Each row is a point. Each copy is the shape, with its points in the same order, turned, moved and blurred by noise. Is it also mirrored, or only turned?
In the rows, 128 means zero.

Shape:
[[ 80 100]
 [153 158]
 [ 85 154]
 [145 119]
 [111 114]]
Copy 1, 5 rows:
[[ 76 109]
 [139 174]
 [ 73 161]
 [139 133]
 [105 121]]
Copy 1 is: only turned
Copy 2:
[[ 76  84]
 [149 144]
 [134  84]
 [111 143]
 [106 112]]
Copy 2 is: mirrored

Shape (6 x 3):
[[125 148 113]
 [113  85 105]
 [131 115 184]
 [150  95 163]
 [139 143  93]
 [108 166 150]]
Copy 1:
[[134 137 133]
 [127  75 122]
 [145  92 205]
 [164  80 178]
 [149 134 114]
 [115 148 171]]
Copy 1 is: only turned
Copy 2:
[[128 152 125]
 [119  94  99]
 [143  95 182]
 [159  81 162]
 [140 151 106]
 [108 154 168]]
Copy 2 is: only turned

Shape, 12 rows:
[[161 128 143 133 199 156]
 [101 130 159 136 122 103]
 [106 120 129 135 180 112]
 [ 92 166 170 148 149 147]
 [177 106 148 150 163 135]
 [169  82  94 140 177 181]
 [137 168 164 150 141 148]
 [128 154 114 142 117  60]
 [107 161 152 105 118 110]
 [187 129 136 134 138 126]
 [138 118 135 136 159 175]
 [113 111  97 148 136 100]]
Copy 1 (12 x 6):
[[178 125 174 145 179 162]
 [109 132 165 155 119 109]
 [165 103 164 161 122 122]
 [122 152 197 178 108 155]
 [146 113 155 150 197 138]
 [168  88 116 143 186 183]
 [127 169 179 168 151 151]
 [140 165 122 159 110  73]
 [122 165 170 128 101 116]
 [144 147 135 134 189 128]
 [139 119 158 146 157 181]
 [140 115 110 158 119 111]]
Copy 1 is: mirrored
Copy 2:
[[153 126 157 138 188 152]
 [104 118 152 148 113  89]
 [113 127 133 147 177  94]
 [ 87 147 171 162 138 136]
 [173  98 155 149 154 140]
 [167  86 104 128 190 174]
 [135 156 167 161 140 151]
 [141 139 114 160 105  61]
 [109 158 155 116 109  96]
 [182 119 151 144 134 133]
 [125 113 137 128 157 164]
 [127 110  95 148 137  91]]
Copy 2 is: only turned
Copy 3, 12 rows:
[[163 114 181 122 203 131]
 [ 91 130 171 134 112  91]
 [ 95 124 158 136 174  86]
 [ 94 154 193 139 138 148]
 [169 107 180 140 158 100]
 [168  71 127 135 185 144]
 [142 162 182 133 133 141]
 [111 166 136 143 120  55]
 [ 92 163 162 103 120  90]
 [179 123 160 121 136  98]
 [142 101 155 128 160 150]
 [108 119 118 164 138  79]]
Copy 3 is: only turned

Shape:
[[126 172  89 154 144 152  93 159]
 [152  96 159  77 127 116 173 147]
 [128 134  94 165  91 133 102 142]
 [115 133 116 131  92 165  68 133]
 [150 158 105 118 114  71 123 122]
 [141 154 135 120 111 116 152 146]
 [108  95 118  74 103 136 209 115]
 [ 85 138  81 162 137 128  61 130]
 [115 136 105 167 118 168  75 112]
 [155 176 141 143 147 103 140 113]
 [123 156 160 139 120  88 153 148]
 [177 148 139 172 148  90 140 147]]
Copy 1 (12 x 8):
[[101 165 101 152 129 161 105 154]
 [168  97 131  85 112 111 184 133]
 [138 139  94 133  98 157  74 139]
 [ 96 116 104 129  85 179  91 117]
 [138 150  92 136  94  73 117 125]
 [148 152 124 114  92 116 143 144]
 [165 120 109  16 116 122 153 129]
 [ 79 133 105 141 140 144  50 129]
 [109 139 112 140 116 187  71 102]
 [148 178 130 147 118 104 139 106]
 [149 151 156 122 102  96 128 146]
 [180 157 130 175 128 109 126 135]]
Copy 1 is: mirrored
Copy 2:
[[121 184  76 128 130 146  94 129]
 [152  90 142  72 128 106 173 154]
 [121 136  81 152  89 127  97 135]
 [108 127 104 117  89 156  69 119]
 [154 150  99 107 100  59 121 114]
 [147 147 116 104  96 113 151 137]
 [120  76  91  61  98 119 203 124]
 [ 71 154  73 131 125 115  66 116]
 [ 95 136  94 148 109 159  82  98]
 [148 177 132 126 122  93 148  99]
 [121 161 141 112  96  85 159 147]
 [160 165 128 161 136  85 147 136]]
Copy 2 is: only turned
Copy 3 (12 x 8):
[[122 190  84 154 128 162 105 160]
 [123  97 166  74 108 123 152 153]
 [118 142  90 173  86 142 113 142]
 [121 123  96 163 117 160  67 127]
 [146 146 104 140 122  73 143 144]
 [135 134 139 140 122 124 150 156]
 [105  57 121  91 119 142 194 146]
 [ 76 171  57 161 122 132  81 132]
 [105 157  85 166 116 168  88 103]
 [138 177 139 136 141 111 155 122]
 [107 147 163 152 127 101 155 154]
 [133 197 152 135  90 107 151 134]]
Copy 3 is: mirrored
Copy 4, 12 rows:
[[119 168  91 155 148 155  91 136]
 [157 102 168  76 129 128 169 136]
 [102 138 138 143 122 141  61 121]
 [109 135 117 148  76 170  92 117]
 [138 165 139 104 130  81  95 106]
 [131 159 164 103 138 135 127 127]
 [104  98 170  46 140 152 159  91]
 [ 82 134  81 180 119 119  84 109]
 [108 133 115 179 109 165  87  95]
 [156 177 156 142 155 114 126  98]
 [119 164 180 129 143 104 139 136]
 [168 155 170 151 174 101 104 139]]
Copy 4 is: mirrored

Shape (15 x 9):
[[122 141 192 118 116 144  83 141 111]
 [156 144 114 107 154 127  68 111  88]
 [174 116 103 143 119 105 155 128 103]
 [103 137  96 142 113 123 141  86 148]
 [164 146 104 145 161 120 136  84 179]
 [164 106 119 127 158 132 182 150  89]
 [131 119 109 135 166 187 175 120  93]
 [166 145 101 114 121 172 132 146 124]
 [104 130 103 140 118 113 147 128 151]
 [ 58 152 130 124 167 104 170 144  90]
 [148 149  98 126 112 209 163 140 105]
 [145 110 109 130 165 106 166 129 154]
 [175 110 192 131 113 109 176 114 138]
 [157 109 101  81 112 150 149  97  89]
 [147 103 102 135 136 158 166 144 169]]
Copy 1 (15 x 9):
[[119 130 154 128 123  68 106 130 124]
 [149 131  78 111 142  90  79  93 101]
 [184  92  94 111 122 139 157 117  96]
 [128 119 103 131 112 178 134  94 149]
 [173 143  89 136 162 161 147  90 166]
 [152  97  89 114 163 129 179 140  69]
 [103 112  63 158 149 138 170 133  85]
 [139 125  59 117 120 108 147 150 130]
 [134 115 120 117 118 180 134 128 135]
 [ 86 148 143 111 141 176 135 128  60]
 [109 121  46 144  99 114 176 161 113]
 [155 111 104 107 179 169 159 123 124]
 [165  95 158 117 144 103 203 110 128]
 [117  84  59  94 116 109 156  94 106]
 [138  94  83 126 152 155 170 160 153]]
Copy 1 is: mirrored
Copy 2, 15 rows:
[[144 151 177 109 122 149 117 127 111]
 [165 124 109  85 162 122 101 121  92]
 [168  83  96 140 124  95 160 129 138]
 [109 116  80 120 108 131 151  80 150]
 [149 131  82 133 155 112 129  78 188]
 [166  73 122 151 166 120 190 142 133]
 [156  89 106 164 170 175 184 103 125]
 [182 126  87 135 139 166 149 145 137]
 [104 118  93 131 115 123 154 119 154]
 [ 60 123 124 132 169 119 201 131  97]
 [176 124  86 159 128 196 178 126 121]
 [128  87 103 136 161 106 157 127 187]
 [172 114 172 133 120  92 176 110 182]
 [190  85  98  87 128 156 184 110 123]
 [144  92 102 153 134 159 157 130 191]]
Copy 2 is: only turned
Copy 3, 15 rows:
[[144 143 184 122 167 140  90 167  98]
 [147 118 123 107 186 134  61  99 110]
 [177 110  92 131 129 111 130 125 128]
 [ 95 121 126 136 104 144 121  89 149]
 [135 160 112 117 151 133 140  91 196]
 [172  83  80  94 144 133 157 142 119]
 [151  81 101 100 143 194 154 120 114]
 [167 135 104  98 112 161  96 140 138]
 [105 112 120 135 106 121 129 132 148]
 [ 60  93 107 109 156 139 148 148  81]
 [168 121  95 101  94 209 120 142 113]
 [124  99  96  97 145 116 161 137 163]
 [185 145 166 119 132 101 186 144 129]
 [173 100 116  78 113 144 115 100 107]
 [152 107 105 105 103 159 146 147 181]]
Copy 3 is: only turned

Shape, 17 rows:
[[145 140 113 121 149 152 154 126 148  92  94 116]
 [124 137 129  95 161 152 122 183 134 134 145 118]
 [126 130 117 155 111 136 166 213 138 138 144 112]
 [117 147 117 118 159 153 128 131 128 114 131 117]
 [145 123 135 225  96 115 119 116 145 140 134 133]
 [104 107 112 178 127 156 123 146 118 143 139 133]
 [150 148 124 231 145 119 116 154 112 140  88  60]
 [131 138 148 111 139 119 182 123 134 122 131 111]
 [120 136 133  99  96 141 139 123 147  50 136 113]
 [138 139 145 116 162  68 109 152 139 129 134 123]
 [129  87 107  96 140 157 125 121 125 117 143 119]
 [144 152 118 113 136 119 132 134 119 128 106 143]
 [126 141 130 100 108 130 113 144  81 123 141 116]
 [133 134 114  98 105 119 122 122 155 147 105 102]
 [  7 112 125 106  93 147 200 124 150 134 139 116]
 [128  71 126  96 138 142 109 124 143 133  63 139]
 [131 132 179 142 142 146 125 121 150 124 134 131]]
Copy 1, 17 rows:
[[160 161 122 113 125 148 156 138 134  97 102 134]
 [143 114 115  79 174 139 120 155 128 131 122 114]
 [123 141 122 126 141 117 124 218 120 141 151 119]
 [151 136 106 107 156 147 129 122 113 109 120 135]
 [133 163 160 201 121 144 112 135 125 161 152 178]
 [113 115 108 181 149 147 103 151 108 126 131 137]
 [194 198 128 198 138 121 115 161  75 176 110 128]
 [137 129 137 112 124 124 185 128 112 125 137 115]
 [148 136 151  86  92 132 118 122 134  65 136 136]
 [162 138 140 101 175  85 137 115 128 157 135 153]
 [144  83 108 119 127 138 121 124 143 106 109 128]
 [136 163 109 116 141 120 142 110 143 132 120 132]
 [129 133 106 102 123 116  93 115 121 138 138 101]
 [135 135 124  91 101 118 138 129 114 150  90 158]
 [ 52  80 131 119 106 120 159 153  44  60 124 142]
 [123 108 137 131 138 115 125 117 165 117  42 133]
 [140 138 172 127 150 162 138 119 119 134 127 126]]
Copy 1 is: mirrored
Copy 2, 17 rows:
[[140 124 133 111 157 155 179 133 125  89  95 120]
 [132 145 119  75 162 140 128 164 114 120 145 131]
 [106 152 133 127 116 159 138 215 126 118 125 145]
 [112 126 116 101 157 134 149 121 115  99 130 120]
 [103 156 131 208 122 142 110 132 151 137 101 115]
 [ 81 114 119 150 155 153 107 147 123 140 131 133]
 [ 91 163 149 187 166 110 149 172  97 142  62  75]
 [129 126 159 108 117 122 173 128 134 104 130 132]
 [138 108 117 104 102 133 121 124 134  41 109 122]
 [158 160 111 113 143  73 138 140 144 136 128 134]
 [135  75 109  93 136 142 135 128 125 119 134 113]
 [146 142 121 110 141 132 150 115 109 125 103 149]
 [129 127 109  90 104 113 115 133  82 112 122 131]
 [128 131 124  80 109 137 139 125 148 138  83 103]
 [ 29  77 158  73  94 135 131 133 177  87 130 180]
 [157  66 136  94 172 143 129 116 144 142  70 133]
 [140 135 163 135 153 132 110 115 150 106 138 111]]
Copy 2 is: only turned

Shape, 18 rows:
[[166 114  97  99  90 179 179 187 120 185 176 102]
 [187 144 119 192 165 108 164 114 110 111 120 151]
 [133 158  76 135  92 160 122 135  96 187 177 112]
 [102  97 103 148 108 147  89 171 138 121 106  98]
 [188 157 131 153 141 103 147 103 136  87 139 131]
 [142 130 125 139 127 124 111 104 151  88 137 155]
 [138 148 124 167 157 126 174 106 130 116 158 151]
 [102  71 120 123 117 177 104 164 125  98 114 121]
 [ 82  84 128 134 171 127  96 129 155 104 110  85]
 [168 107 120 153 154 133 114  86 174 108 106 154]
 [104 102 129 121  95 110 141 143 117 165 121 130]
 [129  98 136 121 103 177 135 121  87 140 122  92]
 [174 156  66  88  71 167 158 172 114 139 121 115]
 [165 156 132 134 190  94 145  90 115 127 135 134]
 [169 124 122 149 194 110 122 106 116 119 122 175]
 [169 139 128 137 175  98 152 112  94  97 165 166]
 [176 137 166 159 156 110 103 128 134 115 140 140]
 [154 177 154 148 172 141 138 120 145 104 107 168]]
Copy 1:
[[166 191 131 100 123 148 140 185  87 226 155  76]
 [191 140 127 207 156 109 153 141 126 139 153 171]
 [130 191 115 135  76  96 117 130  95 201 176  99]
 [114 140 117 136 119 152  74 152 136 127  97  91]
 [188 150 140 149 141 102 158 128 149 106 170 160]
 [139 145 136 136 109 134 129 131 159 116 144 172]
 [132 139 136 183 138 113 175 134 135 143 177 156]
 [114 138 117 115 123 192 103 131 106 138  93 122]
 [104  93 119 116 164 164  98 106 161 109 125 107]
 [170 128 125 166 124 155 120 127 191 133 150 179]
 [122 103 125 106 122  93 118 162 120 181 115 124]
 [153 131 132 109 109 137 123 104  81 174 104 102]
 [169 227  99  92 115 118 143 160 121 190 117 106]
 [169 131 133 151 182  99 139 100 135 139 188 167]
 [164 134 123 174 166 118 104 123 133 141 170 200]
 [167 140 142 156 155 111 160 127 106 127 192 193]
 [176 139 177 153 140 121 109 138 131 113 168 167]
 [149 174 176 175 175 126 146 109 158 143 136 186]]
Copy 1 is: only turned
Copy 2:
[[187 164 133 163 122 162 138 194 133 163 221  57]
 [170 113  83 158 176 103 150 122 101 120 121 150]
 [154 206 118 170 131 147 117 118 123 178 186  84]
 [ 84 150 119 125 116 126  76 175 123 138 144  95]
 [172 134  97 123 143 134 146 113 105  81 128 153]
 [127 119 126 134 131 144 114 119 136  92 139 162]
 [144 114 111 160 170 143 170 108  98 117 159 144]
 [ 84 124 158 138 140 153  71 189 136 111 150  95]
 [ 60  94 136  99 129 106 104 139 122 110 147  89]
 [140  80  99 126 138 140  97 114 154 103 124 144]
 [122 141 150 163  95 122 134 158 137 164 132 100]
 [143 142 166 149 139 158 106 151 127 130 129  55]
 [171 200  99 160 125 166 136 189 173 129 169  84]
 [159 118 123 115 174  93 167  86 129 121 135 139]
 [152  99 121 142 184 100 134 109 148 118 133 162]
 [168 135 144 155 180 100 166 103 120  92 148 169]
 [165 115 137 102 146 119 111 121  91 127 132 168]
 [143 113 110  98 178 160 149 125 131 130 125 177]]
Copy 2 is: mirrored
